Each point is reached from the start by the listed moves, each made once or not at all, plus a little noise. Say if it took an odd or an even number of moves. Then give how often each move was made.
In the rows, zero is written as 128.

Moves:
(1): [160 122]
(2): [145 165]
Start: [126 127]
Points:
[143 165] -> odd (0, 1)
[161 122] -> odd (1, 0)
[175 158] -> even (1, 1)

Moves:
(1): [166 133 127 134 133 135]
(2): [129 160 108 121 125 135]
(3): [124 148 157 130 119 121]
(4): [119 125 128 162 114 137]
(5): [118 144 143 137 169 141]
(6): [119 131 128 107 114 181]
Start: [134 116 136 140 124 128]
Points:
[122 132 164 177 100 128] -> even (0, 0, 1, 1, 0, 0)
[155 120 137 160 101 196] -> odd (1, 0, 0, 1, 0, 1)
[110 148 181 184 142 143] -> odd (0, 0, 1, 1, 1, 0)
[152 173 147 155  88 195] -> odd (1, 1, 1, 1, 0, 1)
[115 169 147 149  83 189] -> even (0, 1, 1, 1, 0, 1)
[122 170 148 114  97 180] -> odd (0, 1, 1, 0, 0, 1)

Moves:
(1): [160 119 131 133 143 143 157 118 130 136 137]
(2): [121 163 134 139 136 126 131 126 127 137 117]
(3): [119 124 150 120 145 127 127 134 110 135 133]
(4): [115 101 131 159 137 126 138 123 130 135 151]
(5): [121 137 117 121 149 126 141 128 147 124 119]
(6): [125 123 122 125 115 151 144 116 127 113 129]
(7): [113 123 118 118 116 118 163 146 114 131 138]
(8): [120 120 114 151 128 150 127 158 132 129 123]
(9): [124 124 148 124 117 125 130 134 159 127 144]
Start: [132 125 137 135 133 121 151 156 134 134 150]
Points:
[134 104 150 140 161 176 209 175 169 130 168] -> even (1, 0, 1, 0, 1, 1, 0, 1, 1)
[126 120 140 195 176 147 209 177 189 151 173] -> even (1, 1, 0, 1, 1, 0, 0, 1, 1)
[133 149 119 131 152 144 248 149 139 135 151] -> odd (1, 1, 0, 0, 1, 1, 1, 0, 0)
[145 118 144 123 174 157 208 139 135 131 157] -> even (1, 0, 1, 0, 1, 1, 0, 0, 0)
[120 138 126 149 142 163 249 186 172 137 165] -> odd (1, 1, 0, 0, 1, 1, 1, 1, 1)

Moves:
(1): [161 150 148 120 133 125 142 138 139 137 133 128 137 112]
(2): [111 153 102  92 146 143 143 117 129 126 118 108 120 125]
(3): [121 126 162 120 122 134 139 122 125 124 129 130 121 124]
(4): [116 139 129 155 132 137 149 110 128 128 121 146 127 117]
(5): [130 117 131 125 155 139 144 123 130 113 124 121 127 144]
(6): [132 116 121 136 124 174 132 141 117 128 126 133 134 129]
(7): [119 106 129 116 119 117 173 127 128 143 142 140 146 133]
(8): [ 93 148 140 130 149 121 132 186 115 133 153 122 140 125]
(9): [112 136 129 144 112 137 129 128 165 136 130 119 149 144]
(10): [121 120 128 123 157 148 114 129 139 160 121 142 128 108]
(11): [137 130 134 131 126 135 125 121 123 127 156 122 126 153]
(12): [119 145 126 121 148 127 120 127 140 103 124 181 123 142]
Start: [143 141 122 137 129 142 127 132 119 127 128 145 106 143]
Points:
[ 89 154 182 139 183 185 144 173 148 153 173 132 132 174] -> even (0, 0, 1, 0, 1, 0, 0, 1, 1, 1, 1, 0)
[151 120 156 135 146 211 157 126  99 106 152 140 100 182] -> even (0, 0, 1, 0, 1, 1, 0, 0, 0, 0, 1, 0)
[ 58 196 144 107 240 196 172 150 128 122 124 205  93 134] -> odd (0, 1, 1, 1, 1, 0, 0, 1, 0, 1, 0, 1)
[120 116 126 140 134 154 186 123 155 132 141 141 142 179] -> odd (0, 0, 0, 0, 1, 0, 1, 0, 1, 0, 0, 0)
[ 91 150 131  98 166 232 175 122 161 147 150 197 127 174] -> even (0, 1, 1, 0, 0, 1, 1, 0, 1, 1, 1, 1)
[147 139 180  89 195 166 192 132 148 136 131 222 117 137] -> even (1, 0, 1, 0, 1, 0, 1, 0, 0, 1, 0, 1)
[ 56 185 166 161 179 179 142 168 161 139 141 218 127 135] -> even (0, 0, 1, 1, 0, 0, 0, 1, 1, 1, 0, 1)

Moves:
(1): [150 122  68 120 119 126 125 133 116 116 112  88 122 158 102  97 107 147
 114 145 123]
(2): [122 151 118 135 130 126 125 110 118 132 127 125 156 140 122 139 133 137
 115 137 124]
(3): [126 136 168 126 148  96 137 102 138 114 123 122 103 123 117 147 137 133
 104 116 133]
(4): [ 94 125 126 149 145 145 125 150 112 157 117 117 148 151 131 136 113  97
 117 124 101]
(5): [138 136 118 113 163 119 151 100 138 134 126 134 109 130 147 106 153 140
 138 136 137]
(6): [138 131 118  97 133 142 120 149 121  99 122 129 128 145 151 115 147 149
 133 150 113]
(7): [126 125 135 129 118 120 145 123 137 109 141 121 131 126 127 114 127 136
 140 127 126]
(8): [139 151 146 127 131 119 137 123 160 127  91 131 141 107 130 116 121 105
 139 116 150]
(9): [139 121 138 112 126 152 127 111 141 132 121 113 113 129 127 132 129 163
 149 119 128]
(10): [118 127 122 113 111 125 153 153 123 174 124 130 131 147 138 136 151 108
 128 126 131]
(11): [141 124 136 114 140 114 131 132 136 144 135 127 142 138 150 135 107 144
 109 147 133]
(12): [149 115 157 140 113 131 136 124 153 121 128 168  84 159 138 122 154 139
 143 131 138]
(13): [124 116 131 128 133 145 137 133 132 132 128 136 135 120 118 118 147 129
 120 145 133]
(14): [ 98 121  76 108 148 150 133 153 148 113 132 126 115 151 136 129 141 146
 147 162 137]
(15): [120 124 139 117 120 135 125  97 120 110 128 131 137 122 130 133 110 116
 115 122 136]
(16): [139 135 103 133 135 138 152 154 154 141 119 140 140 116 139 131 128 111
 125 100 122]
(17): [133 122 132 137 104 135 112 148 161 153 160 114 120 120 152 116 153  98
 122 139 130]
(18): [125 111 132 136 132 121 136 121 138 116 117 129 123 115 155 131 150 141
 134 133 143]
(19): [140 122 112 128 144 125 116 118 116 110 125 121 176 134 117 148 133 118
 142 128 137]
(20): [135 136 135 141 120 145 138 130 110 119 134 115 111 119 124 141 115 126
 135 132 140]
Start: [124 103 114 172 125 146 119 161 127 171 142 103 167 100 149 127 124 145
  96 144 127]
Points:
[122  76  86 126 146 164 178 143 203 197 191 124 195 179 217 115 226 148
 104 238 178] -> odd (0, 1, 0, 0, 1, 0, 1, 0, 0, 1, 1, 1, 1, 1, 1, 0, 1, 0, 1, 0)
[165 109 134 101 168 179 151  94 171  99  96  91 212  91 171  84 172 179
 148 164 163] -> even (0, 0, 0, 0, 1, 1, 1, 1, 1, 0, 0, 0, 1, 0, 1, 0, 0, 0, 1, 0)
[135 113 160 206 160 185 176 153 164 195  99 140 129 116 165  97 158 114
 126 161 158] -> even (0, 0, 0, 1, 1, 0, 0, 1, 0, 0, 0, 1, 1, 0, 0, 0, 0, 0, 0, 1)
[158 108  45 163 128 216 125 222 183 135 168 118 169 162 201 144 205 148
 133 196 141] -> even (0, 1, 0, 0, 0, 1, 0, 0, 0, 0, 0, 1, 0, 1, 0, 1, 1, 0, 1, 1)
[ 91 142 145 175 161 141 206 146 210 247 123  99 211  98 192 110 191  48
  53 125 142] -> odd (0, 1, 1, 1, 1, 0, 1, 1, 0, 1, 0, 0, 1, 0, 1, 1, 1, 0, 0, 0)
[176  77 120 187  56 165 186 200 207 188 125  83 111 118 179  68 199 124
 115 185 189] -> odd (1, 0, 0, 0, 0, 0, 1, 1, 0, 1, 0, 1, 1, 0, 0, 0, 1, 1, 0, 1)

Moves:
(1): [149 134 117 124 110 144 131 135 117 123 116  97 137 148 141 130 156 139
 108 132 128 132 122 139 136]
(2): [118 126 116 136 132 110 146 159 135 126 120 124 117  96 120 145 127 118
 131 117 130 100 143 110 109]
(3): [122 132 162 137 111 156 121 145 123 136 112 128 132 134 134 112 125 134
 132  93 116 111 140 103 149]
(4): [129 120 149 142 131 117 143 133 125 140 129 120 119 106 124 128 125 142
 136 139 141 127 142 147 135]
(5): [127 136 132 116 152 138 136 133 121 139 112 120 137 132 114 133 128 134
 149 140 124 115 110 131 140]
(6): [126 137 130 135 124 126 122 136 123 113 141 121 139 143 137 109 132 105
 143 145 127 116 140 118 130]
(7): [152 116 127 122 152 128 133 117 137 145 112 136 145 121 140 119 130 109
 115 115  97 150 137 104 130]
(8): [127 125 128 146 142 129 130 127 138 129 130 109 133 125 139 125 121 134
 124 145 129 133 113 108 127]
(9): [106 137 146 140 137 118 121 139 135 136 123 131 126 145 135 137 130 121
 123 129 121 134 132 132 115]
(10): [121 127 141  88 131 125 111 125 133 124 144 117 124 104 128 107 163 118
 153 111 120 128 134 120 136]
(11): [136 137 129 117 139 134 118 122 122 146 154 116 112 148 135 129 115 123
 133 116 140 122 137 130 110]
(12): [123 123 122 142 124 109 122 125 148 147 169 119 159 132 113 142 134 120
 116 117 131 104 134 130 148]
(13): [101 115 102 142 142 131 124 123 109 123 121 122 121 126 154 106 109 135
 101 117 145  90 112 123 145]
(14): [124 126 123 108 116 133 119 143 127 143 120 111 152 137 125 116 133 152
 130 117 148 124 136 122 111]
(15): [137 114 141 117 126 124 131 126 129 136 127 145 133 133 119 124 120 133
 117 143 126 111 126 134 130]
(16): [159 136 150 130 124 139 119 162 117 126 143 112 131 104 116 119 105 110
 114 103 140 131 105 147 114]
(17): [134 133 112 129 129 144 110 141 134 147 132 139 131 123 129 148 134 117
 128 136 134 120 138 139 140]
(18): [153 124 122 157 127 119 119 122 126 135 118 123  90 131 111 118 137 138
 154 122 130 124 125 122 125]
(19): [131 111 119 130 109 123 147 148 133 137 150 142 128 147 132 135 136 138
 126 122 120 122  97 127 133]
(20): [148 147 132 121 116 150 155 100 156 139 125 140 121 114 148 122 106 143
 118 121 109 121 139 156 120]
(21): [118 134 138 133 142 141 142 114 120 150 117 161 124 117 127 111 158 101
 112 128 142 119 119 130 112]
(22): [110 138 121 128 125 136 145 120 138 132 134 119 117 132 124 122 134 130
 123 124 122 138 126 130 136]
(23): [126 143 137 116 120  99 123 121 120 134 119 121 135 131 120 146 130 118
 124 127 134 139 123 128 156]
(24): [132 123 132 134 128 138 131 124 151 106 124 123 132 137 114 128 126 124
 131 120 156 135 128 121 134]
Start: [129 108 145 126 108 124 139 134 146 139 116 133 123 118 115 126 139 153
 123 131 157 141 138 132 120]
Points:
[118 108 131  82  99 146 139 227 177 166 106  84 152 137 102 154 219 162
 150 100 186  97 125 120 120] -> odd (1, 1, 0, 0, 1, 0, 0, 0, 1, 1, 0, 0, 0, 1, 0, 0, 1, 0, 1, 0, 0, 0, 0, 1)
[112 120 102 126 112 156 144 121 120 151 130  74  98 158 156 100 141 167
  76 108 180 111 124 143 136] -> even (1, 0, 0, 0, 0, 0, 0, 0, 0, 0, 1, 0, 1, 0, 0, 0, 0, 0, 0, 0, 0, 1, 0, 0)
[113 113 131 151 112 140 115 190 139 176  43  92 117 113  82 127 135 170
 151  65 222  45 139  79 178] -> odd (0, 1, 1, 0, 1, 0, 0, 0, 0, 0, 0, 0, 1, 1, 0, 0, 1, 1, 0, 0, 0, 0, 1, 1)
[197 136 191  59 100 190 142 134 152 205 140  87 139  96 142  58 163 156
  80  94 188 114 115 165  66] -> odd (1, 0, 0, 0, 0, 0, 0, 1, 0, 1, 1, 0, 0, 1, 1, 1, 0, 0, 0, 1, 1, 0, 0, 0)
[214 142 186 171  53 184 154 164 153 214 178 110 117 156 128  73 164 126
  99  49 161  65 117 154 118] -> even (1, 0, 1, 0, 0, 1, 0, 0, 0, 0, 1, 1, 0, 0, 0, 1, 0, 1, 1, 1, 1, 0, 0, 0)
[196 189 188 111 127 161 157 158 154 225 118  69 136 128 143 133 127 108
 103 121 137 151 151 198 147] -> even (1, 0, 0, 1, 1, 1, 1, 0, 1, 0, 1, 0, 0, 0, 0, 1, 1, 0, 0, 1, 0, 1, 1, 0)
[219 105 156  97 106 130 148 148 169 227 152  32 145 119 110  86 154 177
 112  29 198  86 101 160 173] -> odd (1, 0, 0, 1, 1, 0, 1, 0, 0, 1, 1, 1, 1, 1, 0, 1, 0, 1, 1, 1, 0, 0, 1, 1)
[132 122 160 170 108 104 126 139 158 207  94 108 116 126 146  98 108 183
 113 162 193  72 157 153 145] -> odd (0, 0, 0, 1, 0, 1, 0, 1, 1, 0, 0, 0, 1, 1, 1, 0, 1, 1, 0, 1, 0, 0, 1, 0)
[212  88 158 131 115 131 157 155 153 202 158 129  81 137  95  96 121 136
 108  81 140 143  95 132 102] -> odd (0, 0, 0, 0, 0, 0, 1, 0, 0, 0, 1, 0, 0, 0, 1, 1, 0, 1, 1, 0, 0, 1, 0, 0)
[ 66 136 173 179 150 105 125 179 166 166 134  60 159 160 119 131 107 112
 122  88 201  33 143  58 176] -> odd (0, 1, 1, 0, 1, 1, 0, 1, 1, 0, 1, 1, 1, 0, 0, 0, 0, 0, 0, 0, 0, 0, 1, 1)
[204 141 178 155 135 107 138 185 182 249 104  79 100  63 120 145  98 142
 118  80 172 132 169 141  75] -> even (0, 1, 0, 1, 0, 0, 1, 1, 1, 0, 1, 0, 0, 1, 0, 1, 1, 1, 0, 1, 0, 0, 1, 0)
[121 141 164 157 105 107 189 196 163 232 142  38 128  83 116  74 197 147
 103  80 194  36  85 148 143] -> even (1, 1, 0, 1, 1, 1, 0, 1, 1, 1, 0, 1, 1, 1, 0, 1, 0, 1, 1, 1, 1, 1, 1, 0)
